Each row of a before or after table is a point. One or more steps were done to the points. Then noise was added and the rows were shuffled. The steps act on columns, c1 being the first. Name the steps. A step turns or swaps two columns, mirrors them in a line or flattens them onto one, adds a multiple of one to another, or multiplies or shifts one. Angles are multiples of 10 degrees, from the lower column toward the higher: turns from -170 to 170, lines from 10 to 170 but not 90. Use the fewest steps. Two steps may share a column if one is a turn and the other turns, adds or multiplies; they go together, in the order done. Otherwise the lowest column goes first.

Before (8 x 3):
[[-0.01  0.04  0.46]
 [ 0.55  0.46  0.07]
 [-0.27  0.27  0.54]
 [ 0.08 -0.29 -0.07]
 [-0.38 -0.31  0.57]
 [ 0.35 -0.03 -1.23]
 [-0.27 -0.17  0.45]
 [ 0.14 -0.21  0.47]]
After (8 x 3):
[[-0.01  0.03  0.46]
 [-0.26 -0.12  0.44]
 [-0.27  0.19  0.54]
 [-0.40 -0.25  0.57]
 [ 0.13 -0.14  0.47]
 [ 0.09 -0.20 -0.08]
 [ 0.54  0.33  0.07]
 [ 0.33 -0.02 -1.23]]
Steps: multiply c2 by 0.7

Before (12 x 4):
[[ 0.35  0.20  0.69  0.26]
 [-0.59  0.33  0.04 -0.14]
 [-0.50  0.24  0.16  0.29]
 [-0.11  0.55 -0.23  0.65]
 [ 0.04  0.38  0.21 -0.70]
 [ 0.00  0.40 -0.14 -0.26]
 [-0.12  0.28 -0.17  1.01]
 [-0.63  1.06 -0.44 -0.20]
 [ 0.19 -0.08  0.38 -0.48]
 [-0.96  0.21  0.19  0.80]
 [ 0.46  0.18  0.09 -0.44]
 [ 0.37 -0.30  0.32  0.08]]
After (12 x 4):
[[-0.35 -0.47  0.34 -0.15]
 [-0.28 -0.15  0.68 -0.31]
 [ 1.09  0.12  0.20 -0.62]
 [-0.05  0.45 -0.11  0.25]
 [ 0.56  0.30  0.03  0.22]
 [ 0.22  0.66 -0.22 -0.63]
 [ 0.59  1.30 -0.43  0.30]
 [-0.17  0.26  0.21  0.66]
 [-0.27 -0.26  0.38  0.44]
 [ 0.54  0.16  0.17 -0.18]
 [-0.53  0.13  0.10  0.36]
 [ 0.28  0.37 -0.18 -0.98]]
Steps: turn c1 and c4 by -170 degrees; add -0.5 times c3 to c2

Before (8 x 8):
[[-0.09  0.03 -0.20 -0.27 -0.51 -0.18 -0.14  0.10]
 [ 1.22 -0.49 -0.24  0.09  0.61  0.31  0.42  0.20]
 [ 0.88 -0.62 -0.03 -0.29  0.17  0.50  0.62  0.28]
 [-0.20 -0.55 -0.20 -0.23  0.26 -0.12  0.31 -0.55]
 [-0.13 -0.11 -0.25  0.83 -0.60  0.19  0.46  0.32]
 [ 0.14 -1.22 -0.19 -0.23  0.56 -0.29 -0.06  0.35]
 [-0.16  0.01 -0.25 -0.17  0.37  1.02  0.47  0.07]
 [-0.09 -0.71  0.72  1.03  0.02 -0.02 -0.04  0.26]]
After (8 x 8):
[[ 1.20  0.26 -0.23  0.10  0.59 -0.47  0.44  0.18]
 [-0.12  1.02 -0.21 -0.18  0.35  0.00  0.42  0.08]
 [-0.09 -0.17 -0.18 -0.24 -0.46  0.03 -0.18  0.15]
 [-0.25 -0.13 -0.18 -0.18  0.28 -0.58  0.27 -0.55]
 [-0.15  0.17 -0.20  0.80 -0.60 -0.18  0.46  0.36]
 [-0.03 -0.02  0.70  1.04  0.03 -0.72 -0.02  0.28]
 [ 0.88  0.49  0.02 -0.31  0.12 -0.64  0.58  0.28]
 [ 0.15 -0.32 -0.22 -0.22  0.57 -1.20 -0.05  0.35]]
Steps: swap c2 and c6

Before (11 x 9):
[[-0.22 -0.18  0.06 -0.74 -0.74 -0.38  0.26 -0.75  0.26]
 [-0.86 -0.40 -0.11 -0.03  0.09  0.36 -0.62  0.25  0.38]
 [ 0.40  0.67  0.52 -0.02 -0.03 -1.17  0.81 -0.25  0.65]
 [-0.50 -0.16 -0.18 -0.66  0.02  0.74 -0.04 -0.06 -0.28]
 [ 0.37  0.08 -0.53 -0.08 -0.14  0.14  0.35 -0.08  0.27]
 [ 0.29  0.16  0.22  0.45  0.47  0.24 -0.72 -0.11  0.04]
 [-0.65  0.33 -0.08  0.38  0.36 -0.20  0.45 -0.07 -0.10]
 [ 0.17 -0.55  0.05  0.45 -0.69  0.68  0.02  0.26  0.02]
 [ 0.58 -0.46  0.12 -0.31  0.53 -0.13  0.03  0.66  0.06]
 [ 0.08 -0.82  0.00  0.40 -0.03  0.13 -0.28 -0.27  0.13]
 [ 0.03 -0.02 -0.20 -0.43 -0.38 -0.65  0.15  0.34 -0.11]]
After (11 x 9):
[[ 0.10 -0.83  0.02  0.39  0.22 -0.31  0.06 -0.26  0.16]
 [-0.51 -0.17 -0.19 -0.67  0.06 -0.50 -0.55 -0.07 -0.28]
 [-0.86 -0.40 -0.12 -0.04  0.23 -0.71  0.10  0.27  0.38]
 [ 0.01 -0.02 -0.19 -0.43 -0.35  0.54  0.42  0.35 -0.13]
 [-0.66  0.32 -0.09  0.36  0.28  0.47 -0.14 -0.05 -0.10]
 [ 0.19 -0.55  0.04  0.44 -0.53 -0.43 -0.53  0.27  0.02]
 [ 0.40  0.69  0.49 -0.03 -0.23  1.38  0.37 -0.24  0.64]
 [ 0.58 -0.45  0.11 -0.29  0.67  0.12  0.10  0.68  0.04]
 [ 0.27  0.16  0.21  0.45  0.40 -0.71  0.29 -0.12  0.02]
 [-0.22 -0.18  0.07 -0.74 -0.69  0.45  0.14 -0.77  0.25]
 [ 0.38  0.05 -0.53 -0.08 -0.15  0.18 -0.32 -0.08  0.27]]
Steps: add -0.3 times c2 to c5; turn c6 and c7 by -130 degrees

Before (14 x 11):
[[-0.43  0.67  0.28 -0.27 -0.13  0.50 -0.38 -0.04 -0.30  0.73  0.45]
 [-0.63  1.17 -0.45 -0.39  0.59 -0.59  0.12 -0.17 -0.63 -0.42  0.38]
 [-0.63  0.31 -0.06 -0.30 -0.38  0.12 -0.08  0.62 -0.12 -0.53 -0.59]
 [ 0.37  0.18  0.09  0.01  0.47 -0.80 -0.45  0.61  0.01  0.11  0.62]
 [ 0.51 -0.10  0.41 -0.38 -0.11  0.16 -0.33 -0.01  0.27  0.31 -0.54]
 [-0.11 -0.07 -0.31  0.10  0.85  0.37 -0.47  0.38 -0.27  0.10 -0.11]
 [ 0.51  0.00 -0.59  0.32  0.63 -0.69  0.68  0.10 -0.65 -0.48  0.43]
 [-0.33 -0.01  0.50  0.65  0.38 -0.32  0.11 -0.59 -0.50 -0.11  0.30]
 [ 0.46 -0.05 -0.03  0.68  0.17  0.33 -0.15 -0.06  0.47  0.42  0.59]
 [-0.53  0.55  0.54  0.22  0.16  0.42  0.82  0.55 -0.08  0.65 -0.47]
 [ 0.31  0.58  0.08  0.27  0.26  0.37 -0.44  0.71 -0.22  0.57 -0.63]
 [ 0.10  0.70 -0.54  0.36 -0.09  0.03 -0.23 -0.48 -0.44 -0.46  0.00]
 [ 0.48  0.37  0.02  0.54  0.39  0.12 -0.04  0.15  0.55  0.33  0.21]
 [-0.44 -0.14 -0.49  0.59  0.37 -0.80 -0.41  0.10 -0.08  0.46  0.12]]
After (14 x 11):
[[-0.45 -0.14 -0.48  0.29  0.37 -0.81 -0.40  0.17 -0.10  0.46  0.48]
 [-0.41  0.67  0.30 -0.58 -0.15  0.50 -0.37  0.10 -0.30  0.72  0.08]
 [ 0.44 -0.04 -0.02  0.37  0.18  0.34 -0.15 -0.13  0.45  0.42 -0.35]
 [-0.64  0.31 -0.06 -0.60 -0.39  0.12 -0.09 -0.19 -0.10 -0.51  0.92]
 [ 0.33  0.56  0.08 -0.03  0.25  0.37 -0.45  0.04 -0.22  0.57  1.47]
 [ 0.53 -0.09  0.41 -0.68 -0.12  0.16 -0.32  0.51  0.26  0.31  0.88]
 [-0.31 -0.02  0.50  0.34  0.36 -0.31  0.11  0.28 -0.49 -0.12 -0.70]
 [ 0.48  0.38  0.00  0.25  0.39  0.14 -0.04 -0.21  0.55  0.33 -0.06]
 [-0.63  1.17 -0.45 -0.69  0.60 -0.59  0.12 -0.14 -0.63 -0.42 -0.57]
 [ 0.52  0.01 -0.59  0.02  0.64 -0.68  0.70 -0.81 -0.66 -0.48 -1.22]
 [ 0.12  0.69 -0.53  0.05 -0.10  0.02 -0.23  0.59 -0.45 -0.46  0.08]
 [ 0.37  0.19  0.07 -0.29  0.46 -0.78 -0.45 -0.49  0.01  0.11  0.35]
 [-0.54  0.55  0.57 -0.08  0.15  0.43  0.81 -0.85 -0.08  0.66 -0.37]
 [-0.09 -0.08 -0.31 -0.19  0.86  0.37 -0.48  0.08 -0.28  0.11  0.90]]
Steps: shift c4 by -0.30; add 1.5 times c7 to c11; turn c8 and c11 by 150 degrees
